Every row gives one point. The ring and each string are closed loops that go straight from each point to the next, and from the last back to the first. Before rounding, they use only three directions, however many columns there are. Count how often each string passes through the ring. Passing back the other way cancels.
(in the rows, 128 means zero)

Ring, 9 rows:
[[139 172 143]
 [114 170 149]
 [ 94 157 148]
 [ 86 141 140]
 [ 90 126 124]
 [113 123 101]
 [138 133  97]
 [152 144 105]
 [156 163 129]]
String, 12 rows:
[[103 175 127]
 [108 154 127]
 [116 138 144]
 [ 79 117 142]
 [ 81 110 106]
 [104 127  84]
 [130 123  69]
 [137 147  87]
 [138 148 119]
 [149 149 138]
 [163 170 160]
 [129 190 147]]
Times through: 2

Ring:
[[175 128 135 155 113  99]
 [166 152 134 167 127 106]
 [140 167 130 168 147 115]
 [111 163 123 156 161 121]
 [ 90 142 119 137 165 121]
 [ 83 119 120 119 158 117]
 [ 91  97 124 106 143 110]
 [121  81 131 105 120 100]
 [148  85 134 118 108  95]
 [166  99 135 133 106  94]]
String, 18 rows:
[[ 91 129 159 106 131 110]
 [109 120 137 121 136 109]
 [ 99  92 103 119 154 112]
 [ 82  89 102 111 161 115]
 [ 66 109 126 102 158 117]
 [ 74 134 149 108 147 116]
 [113 133 142 128 135 110]
 [106 125 100 144 166 118]
 [ 88 145  86 157 191 129]
 [105 143  86 163 183 125]
 [122 131 117 145 150 113]
 [106 154 147 134 142 115]
 [ 89 170 153 134 152 121]
 [ 80 158 112 146 180 128]
 [ 93 130  96 144 176 123]
 [ 98 114  90 140 173 119]
 [ 64 109  99 117 177 123]
 [ 63 113 133  99 155 117]]
Times through: 1

Ring, 6 rows:
[[152 181 143  82 176 100 155 149]
 [141 200 119 115 150 105 178 130]
 [126 160 105 155 111 126 171 105]
 [124 108 118 158 102 138 142 101]
 [131  81 113 144 119 138 127 118]
 [149 116 121  99 165 116 132 150]]
String (11 x 8):
[[133 130 122 134 127 126 146 118]
 [128 113  80 163 111 135 155 114]
 [119  93  83 183  88 146 149  97]
 [117  79 156 162  83 149 119  82]
 [128  93 169 130 113 136 115 103]
 [132  35 108 147 116 148 106 121]
 [138  74  54 150 135 136 140 140]
 [139 106  98 132 138 127 140 133]
 [137 128 153 113 137 122 133 122]
 [129  61 147 139 111 144 107 108]
 [126 103 174 132 109 136 119  98]]
Times through: 0
String (19 x 8):
[[128 143 161 132 115 126 143 101]
 [132 144 137 130 126 123 149 113]
 [130 132  79 158 117 130 164 117]
 [124 130  73 173 104 134 168 107]
 [116 126  91 184  84 141 164  89]
 [115 126 161 162  82 140 141  76]
 [127 129 151 137 113 130 139 102]
 [130 128 158 128 120 128 135 107]
 [134 125 114 135 129 126 146 121]
 [132  93  64 160 120 136 149 125]
 [127  46  70 171 106 150 126 117]
 [129  52 119 149 111 146 111 113]
 [130  74 164 128 117 139 107 108]
 [134 116 158 120 128 127 127 115]
 [134 112 112 137 127 130 141 121]
 [132 100  64 159 121 135 152 125]
 [122  73  70 182  94 149 142 105]
 [115  85 116 181  78 150 136  84]
 [116 118 154 162  85 141 139  80]]
Times through: 3

Ring, 9 rows:
[[180 163 106 106 127 136 186 142 114 138 141]
 [157 173 114  88 137 138 170 136 121 113 155]
 [129 169 121  89 138 136 151 130 135  97 158]
 [ 90 147 124 112 129 129 121 121 163  88 145]
 [ 80 131 121 130 121 125 113 119 174  95 132]
 [ 90 112 116 157 107 120 117 122 177 116 113]
 [120 108 114 169  99 117 139 132 164 137 106]
 [162 124 111 156 103 121 171 142 138 153 113]
 [179 141 108 135 112 128 184 145 123 152 123]]
String:
[[146 186 115  68 147 143 163 131 121  97 168]
 [123 180  84  60 153 152 139 114 135 105 152]
 [110 171 102  75 146 144 133 117 144  94 154]
 [ 85 171 129  79 145 137 121 118 155  65 168]
 [ 94 150 148 116 126 123 130 130 159  75 158]
 [118 139 151 139 114 117 148 140 152  96 146]
 [ 84 133 146 137 117 118 121 128 171  83 143]
 [ 81 124 146 148 112 115 118 128 176  87 137]
 [109 130 128 142 113 121 135 130 161 109 130]
 [113 132 101 129 119 130 132 122 158 124 121]
 [ 95 118  85 139 116 131 115 113 172 132 104]
 [121 126 123 148 109 121 143 133 157 121 124]
 [123 113 139 172  97 111 147 141 161 123 119]
 [129  99 126 188  89 110 148 140 163 143 102]
 [146  98 104 186  89 115 156 138 156 166  90]
 [150 121  80 148 108 130 155 128 145 165  98]
 [146 134  95 133 116 131 156 130 142 144 116]
 [150 136 140 147 108 118 169 147 138 122 136]
 [149 141 117 132 115 126 164 138 137 130 130]
 [160 149  78 109 126 141 163 127 129 151 120]
 [188 164  75  95 132 145 185 134 110 159 127]
 [204 178  91  85 136 145 201 143  97 150 144]
 [191 176 135 100 129 131 201 154 103 120 162]
 [161 161 143 115 123 125 180 149 123 109 157]
 [163 183 124  80 140 138 178 140 114 104 167]]
Times through: 0
String, 23 rows:
[[102 151  95  99 135 139 125 115 156 107 135]
 [108 144 108 115 126 132 131 122 156 109 134]
 [ 77 140  89 106 133 138 104 106 172 104 126]
 [ 54 127 105 124 126 130  89 105 188  91 125]
 [ 61 117 139 151 111 116 101 120 189  84 130]
 [ 97 122 157 160 105 110 132 137 169  92 137]
 [ 74 110 152 168 102 109 113 130 185  89 129]
 [ 59 111 108 149 113 123  93 110 192 104 112]
 [ 58 109 130 159 108 116  97 117 193  93 120]
 [ 98 124 150 154 108 113 132 135 167  95 137]
 [124 137 132 137 115 122 148 136 151 111 136]
 [ 88 137  98 116 127 134 113 112 168 107 126]
 [ 64 144  98 101 136 137  96 104 177  89 135]
 [ 75 152 133 105 133 129 113 119 168  71 155]
 [ 81 165 128  86 142 135 117 117 160  67 163]
 [102 166  97  78 145 144 126 113 150  95 149]
 [120 155  94  97 135 140 138 119 146 115 136]
 [123 158  98  96 135 139 141 122 143 113 139]
 [118 178  88  63 152 150 137 114 138 101 153]
 [120 182 117  68 149 143 144 124 135  84 168]
 [124 167 159 105 130 124 156 142 138  75 172]
 [128 148 153 129 118 119 157 143 144  93 154]
 [125 145 118 121 123 129 146 130 147 113 137]]
Times through: 2

Ring, 8 rows:
[[132 129 125 133 146 123  96 131 118 110 172 152]
 [141 140 115 142 145 109  93 115 122 115 159 154]
 [144 143 124 128 119 106 121 123 130 126 128 115]
 [141 137 141 103  92 117 155 147 139 139 101  72]
 [135 128 148  90  89 137 165 166 140 145  98  67]
 [129 121 149  90 101 149 156 173 135 140 114  83]
 [124 116 148  97 115 150 139 170 127 128 141 102]
 [125 119 139 115 133 137 115 153 120 115 165 129]]
String, 25 rows:
[[130 126 138 114 121 126 125 147 125 121 147 112]
 [124 120 140 121 132 121 110 143 115 106 176 125]
 [126 122 131 131 148 123  93 136 112 103 187 150]
 [135 132 117 138 156 132  87 129 119 114 171 172]
 [135 131 122 128 143 133 103 136 124 121 155 152]
 [128 122 139 112 125 134 123 152 123 120 152 117]
 [109  99 172  80  97 146 156 189 120 116 157  64]
 [110  98 173  73  95 159 163 199 125 125 145  63]
 [131 124 132 109 132 156 123 160 129 133 138 135]
 [139 134 121 122 138 145 112 143 130 134 135 148]
 [136 131 132 114 121 134 127 147 130 131 131 118]
 [126 116 169  70  67 140 190 187 140 145  93  26]
 [131 121 167  65  59 145 200 190 148 156  71  18]
 [140 133 138  98 100 141 155 160 142 149  95  87]
 [139 134 129 116 123 133 125 143 132 133 128 122]
 [131 124 155  87  85 132 167 169 137 139 105  56]
 [129 120 164  72  69 141 188 184 142 148  88  32]
 [129 120 158  75  81 153 179 185 142 150  92  52]
 [135 129 133 107 122 149 132 157 134 139 123 120]
 [133 127 135 109 121 140 130 153 130 131 133 116]
 [129 123 141 105 117 141 134 159 128 129 137 107]
 [115 106 167  82  95 144 158 184 125 122 144  64]
 [116 108 154  99 120 144 131 171 118 113 167 104]
 [131 126 121 133 157 139  89 137 117 114 176 171]
 [137 133 120 131 146 132 100 133 124 121 156 156]]
Times through: 5

Ring (9 x 14):
[[128 106 187 175 155 123 135  84 132 133 135 112 134  74]
 [126 110 177 156 136 117 136 124 135 127 106 125 145  73]
 [128 119 158 134 117 115 133 165 137 121  85 140 155  86]
 [132 127 140 117 105 115 128 193 137 117  77 150 160 105]
 [138 134 121 107 104 119 123 199 134 117  87 152 157 131]
 [141 137 111 111 118 127 120 172 129 123 117 142 140 156]
 [140 133 118 129 139 132 121 128 124 131 148 126 123 161]
 [137 120 148 158 159 133 126  83 124 137 166 111 116 134]
 [133 111 171 174 165 130 130  68 126 136 162 106 121 104]]
String, 26 rows:
[[135 139  95 113 136 135 123 133 120 138 150 128 107 185]
 [147 143  96 108 124 133 115 164 125 125 138 139 132 184]
 [136 142  90 103 126 132 122 156 122 134 135 136 115 184]
 [132 133 114 119 131 129 126 141 125 134 131 131 120 154]
 [139 129 134 129 126 125 124 153 131 124 119 135 143 131]
 [135 132 120 123 129 128 125 146 127 129 127 133 129 148]
 [134 129 127 128 133 127 126 138 127 131 129 130 128 141]
 [141 127 140 138 134 127 123 137 130 124 132 130 141 130]
 [144 124 149 150 144 129 121 118 129 125 145 124 140 128]
 [138 121 151 150 144 127 126 115 129 128 140 122 135 119]
 [131 126 131 136 142 129 128 117 125 135 141 122 118 140]
 [138 107 190 184 162 127 129  75 131 128 153 109 140  81]
 [135  97 213 206 177 127 133  41 131 133 165  97 135  60]
 [129 101 198 192 171 126 135  51 129 137 158 100 126  71]
 [126 113 162 161 156 127 134  84 127 139 146 111 116 105]
 [130 120 148 144 140 125 130 119 129 132 130 123 128 116]
 [130 109 183 168 146 121 133 104 134 128 125 119 143  75]
 [128 119 149 146 143 125 132 112 128 135 132 121 124 115]
 [123 114 157 157 154 127 135  87 126 140 144 112 113 108]
 [128  89 233 213 174 121 139  43 135 131 146  98 142  27]
 [127 106 180 180 170 128 135  55 126 141 162 101 114  91]
 [127 120 142 152 159 132 132  81 122 143 161 110 104 134]
 [138 101 201 206 185 133 130  26 127 137 187  91 123  83]
 [143 109 186 189 171 132 125  58 128 131 174 103 133  97]
 [139 121 152 154 148 129 125 107 128 129 147 119 133 122]
 [133 131 118 127 139 131 126 125 124 136 142 125 115 155]]
Times through: 0
String, 25 rows:
[[131 118 157 145 133 121 130 134 133 126 114 129 142 100]
 [125 127 127 124 130 124 132 140 127 135 117 130 122 132]
 [125 121 150 125 112 114 134 175 136 123  78 143 152  91]
 [131 118 166 129 101 109 132 198 143 111  57 152 178  67]
 [135 120 167 129  99 109 129 204 144 107  57 154 185  68]
 [136 129 142 109  89 110 126 228 142 107  51 162 182  93]
 [131 137 105 102 112 124 127 179 128 128 103 144 132 152]
 [133 131 123 118 121 124 126 162 130 126 111 138 137 137]
 [139 129 138 124 114 120 123 177 135 117  98 144 158 119]
 [149 140 116 102  95 120 115 222 137 107  84 160 174 141]
 [145 146  90  95 110 129 116 192 127 121 116 149 140 181]
 [133 135 108 116 131 130 125 142 124 134 135 131 117 163]
 [138 126 139 137 133 126 124 138 130 126 128 130 139 128]
 [147 127 143 147 142 131 119 123 129 124 147 125 141 136]
 [144 131 121 144 158 139 119  90 120 137 181 113 109 172]
 [135 129 120 140 156 137 125  91 119 142 172 113 102 166]
 [133 123 143 141 139 126 128 124 128 130 132 125 131 123]
 [137 114 169 168 155 128 128  89 129 131 150 113 132 104]
 [138 100 208 205 178 129 130  40 130 132 171  97 134  69]
 [129 112 166 172 167 131 133  61 125 141 166 103 111 109]
 [128 118 149 152 152 128 132  94 125 138 147 114 115 121]
 [132 116 162 154 143 124 131 113 131 129 129 122 136 100]
 [130  99 210 188 154 118 136  86 137 126 124 113 151  44]
 [123  93 224 194 154 114 141  83 139 127 113 112 153  22]
 [128  97 220 183 138 111 138 117 143 118  94 124 170  20]]
Times through: 3

Ring, 7 rows:
[[ 97 120 178 167 114 124 114 124 113 119  82 107 143 118]
 [ 90 114 186 163 120 130 122 111 125 116  76 119 133 101]
 [121 122 146 117 146 132 118 102 145 110 114 131 117  87]
 [169 140  87  69 174 125 108 104 150 105 168 136 107  88]
 [177 156  80  87 171 114 124 112 117 113 172 133 112  99]
 [152 155 114 135 145 108 133 124  88 122 139 120 129 116]
 [124 138 146 156 123 113 115 133  97 121 110 104 143 128]]
String (31 x 14):
[[159 145 102  96 166 120 127 105 127 112 153 137 110  90]
 [142 140 123 119 151 120 127 111 118 115 133 129 120  98]
 [141 139 124 119 148 120 120 114 120 115 132 124 123 103]
 [145 145 122 123 154 118 137 108 110 117 134 134 117  96]
 [177 160  83  94 173 112 138 108 108 116 170 140 109  94]
 [193 170  63  86 178 106 135 114 100 117 187 136 110 102]
 [180 158  76  91 164 110 114 123 111 114 174 123 121 113]
 [165 150  94 102 154 113 109 125 115 114 159 117 126 115]
 [158 159 106 135 143 104 127 132  81 123 145 114 134 126]
 [139 156 132 167 127 102 134 137  66 128 121 107 143 134]
 [122 144 151 169 123 110 132 129  82 125 105 111 141 124]
 [119 137 153 156 131 117 133 118  99 121 104 120 132 110]
 [107 135 169 177 119 116 135 123  89 125  89 113 140 117]
 [126 135 143 141 134 119 119 121 111 118 114 116 133 113]
 [129 133 138 136 130 118 105 128 116 116 119 107 138 121]
 [123 129 144 145 116 116  86 144 114 117 112  89 152 141]
 [114 129 157 163 109 115  95 144 103 120  99  89 155 142]
 [108 133 166 176 111 114 116 135  91 124  91  99 150 132]
 [115 136 159 163 127 117 135 118  96 122  99 119 134 111]
 [132 137 135 134 139 119 121 118 113 117 122 119 129 109]
 [151 145 112 121 140 112 105 132 109 117 142 108 135 125]
 [154 156 111 138 139 105 122 134  84 123 141 110 137 129]
 [164 153  96 112 151 110 114 127 105 117 156 116 129 119]
 [181 164  77 101 162 106 122 125  97 118 173 122 123 116]
 [177 169  84 113 167 105 148 114  84 122 166 136 114 103]
 [160 158 104 118 162 111 148 108  96 120 150 139 113  96]
 [152 148 112 115 157 117 134 109 111 116 143 133 116  97]
 [152 142 111 107 155 119 119 113 123 113 145 127 119 101]
 [192 150  57  48 182 120  97 113 149 104 194 130 108  97]
 [209 153  35  22 196 121  92 108 162 100 215 137  99  89]
 [200 153  48  35 195 121 107 102 155 102 204 143  97  83]]
Times through: 3
String, 26 rows:
[[176 155  81  89 165 112 114 120 117 113 171 125 119 108]
 [179 162  79 100 163 107 123 123 100 117 171 124 121 113]
 [157 165 110 145 148 102 150 123  68 127 141 126 127 116]
 [135 152 137 159 136 109 146 121  78 126 118 123 131 114]
 [131 143 138 146 137 115 131 120  98 121 118 120 130 111]
 [140 141 126 131 139 115 115 125 108 118 129 114 132 117]
 [146 142 117 129 132 111  96 140 107 117 136  98 143 135]
 [125 136 143 156 115 111  97 145  98 121 112  90 153 143]
 [120 130 148 151 117 116  94 140 110 118 108  94 150 136]
 [122 126 145 138 123 120  92 134 122 115 112  98 144 129]
 [ 89 115 186 175 103 124 100 133 116 119  74  95 152 129]
 [ 72 112 209 193 101 127 122 122 109 121  54 106 147 116]
 [ 74 116 208 194 109 127 140 111 104 123  55 119 138 103]
 [118 131 153 144 134 122 126 113 115 117 106 122 128 103]
 [116 128 154 142 135 124 124 112 120 116 105 122 128 102]
 [124 126 144 125 140 126 113 112 133 112 115 122 126 101]
 [118 117 148 114 143 134 108 105 153 108 112 126 120  90]
 [122 117 144 104 151 136 112  98 159 106 118 134 113  81]
 [143 121 116  73 167 137 104  95 173 101 144 139 105  75]
 [166 131  87  55 175 131  95 102 171 100 169 135 105  84]
 [185 138  65  33 190 130  97  98 175  98 190 142  97  77]
 [199 145  47  24 193 125  89 106 170  98 206 136 100  87]
 [179 145  75  64 174 121 101 112 145 106 178 129 111  97]
 [159 143 101  97 159 119 114 114 128 112 153 127 118 101]
 [144 145 122 123 152 117 134 110 110 117 134 131 119  98]
 [148 144 116 117 152 117 124 114 115 116 139 126 121 103]]
Times through: 2

Ring, 8 rows:
[[121  68 131  98 171 153 165 119 104 107 113  88 134 150]
 [116 101 152  71 151 160 171 123  87 132 131 108 141 133]
 [116 134 155  67 125 148 159 130  88 139 143 129 143 113]
 [121 160 136  91  99 116 127 137 112 122 146 148 138  97]
 [128 157 113 121  97  93 106 138 139  99 137 145 128  99]
 [134 120  92 149 123  88 104 132 161  75 118 120 117 122]
 [133  86  93 148 150 105 120 125 154  71 106  98 118 141]
 [128  64 106 130 168 129 142 120 132  81 104  85 125 152]]
String, 24 rows:
[[125  82 129 107 168 143 161 120 127 110 115  88 121 152]
 [127 103 123 113 148 127 144 125 134 105 121 103 121 138]
 [126  80 105 127 151 122 131 125 125  80 110 101 132 137]
 [130 119 119 122 138 114 135 127 149 104 124 110 114 132]
 [137 107  87 160 137  87 107 129 177  69 110 106 107 135]
 [130 136 123 118 127 110 131 130 151 111 130 119 114 125]
 [128 124 114 122 127 109 125 131 140  98 126 120 123 122]
 [131 113  88 147 118  89  97 134 143  65 117 126 131 114]
 [138 143  76 168  97  60  75 139 176  59 121 139 117 104]
 [135 155 107 138 109  85 108 135 172  97 132 131 107 114]
 [127 125 122 114 129 116 132 130 135 106 128 119 123 123]
 [132  97  83 153 130  91 101 131 147  59 109 115 128 124]
 [128  95 100 134 138 109 119 128 134  76 113 111 130 129]
 [130 117 118 121 138 115 134 128 147 103 123 110 116 132]
 [129 111 121 119 145 120 140 126 145 105 121 105 115 137]
 [126  83 114 119 155 129 141 124 124  91 113  98 129 140]
 [122  36 109 117 182 148 153 117 100  77  98  78 142 156]
 [118  35 131  94 193 169 178 113  90 101 102  70 140 165]
 [115  40 140  81 189 177 184 114  76 111 108  76 147 160]
 [117  68 134  88 166 158 165 120  87 108 116  94 145 143]
 [123 109 133  98 143 136 150 126 116 115 126 110 130 131]
 [124 114 130 102 138 130 145 127 122 112 127 113 128 128]
 [118  58 128  94 171 157 163 119  87  99 111  90 147 146]
 [117  24 129  95 199 173 180 112  84  97  99  66 144 168]]
Times through: 2
